Each row is a point. Two turns around zero, p and q, are shown by what they do to some points. Write where each new point lands after one turn and then the other. Backwards means that the second turn is done in reverse. Each puzzle has new turns, and all numbers are rounded.

Turn p:
-19.8 -23.7 => -27.9 -13.2
19.0 14.4 => 23.3 5.1
-1.7 -6.6 => -4.3 -5.3
2.5 16.0 => 9.0 13.5
Turn q:
6.8 3.9 => 4.9 -6.1
8.4 8.8 => 10.0 -6.9
2.6 -15.9 => -15.3 -5.0
-31.9 -15.7 => -20.4 29.1
14.1 18.9 => 20.9 -11.0
Where do these land?
q, then p: -9.6 13.0 => 15.1 5.7
q, then p: 37.4 -10.8 => -20.6 -33.0
p, then q: -8.6 4.2 => 6.4 7.1
q, then p backwards: -8.4 7.0 => 1.2 10.9
q, then p: -10.8 -13.5 => -10.0 14.1

Turn p:
-3.0 8.6 -20.5 -17.2 => -14.2 -15.9 2.4 -18.4
6.6 14.1 7.5 25.1 => 20.2 -0.6 18.3 13.6
10.9 -0.4 -9.1 13.8 => 4.7 8.4 16.9 -4.0
1.5 -6.4 25.5 -10.3 => 11.0 4.5 -24.8 6.4
-29.1 -22.5 16.9 5.2 => -17.4 11.7 -16.9 30.6
13.2 6.7 -20.3 -16.6 => -4.1 -8.1 4.2 -28.4
Turn q:
7.3 -4.7 -6.7 -25.8 => 8.1 11.9 -6.8 -23.1
-2.8 -26.8 -9.6 -4.7 => 21.4 1.6 17.1 -9.3
-18.0 -21.3 0.5 -17.6 => 32.4 3.2 -2.5 -4.4
14.4 15.3 14.2 12.1 => -23.1 -14.7 -6.0 2.3
-3.7 5.1 5.4 7.9 => -3.9 -4.9 -2.2 9.3
2.8 32.4 -3.7 28.0 => -35.0 2.8 0.3 25.0
Where do these land?
p, then q: -2.9 3.4 -5.2 -22.9 => 18.1 13.7 3.9 -6.5
p, then q: 8.1 6.0 -15.8 32.0 => -8.1 -30.4 -19.5 2.4
q, then p: -22.2 0.7 12.3 -31.0 => 1.2 0.6 21.8 -33.6
p, then q: -0.6 -13.6 -11.3 10.1 => -2.8 -1.7 -15.9 12.4
p, then q: -16.3 1.3 18.1 -17.5 => 4.8 14.7 25.4 4.2
q, then p: 8.1 9.4 4.8 4.1 => -12.4 -1.3 -0.8 6.2
q, then p: 25.8 -7.2 -2.9 25.2 => -5.5 5.8 -26.8 24.0
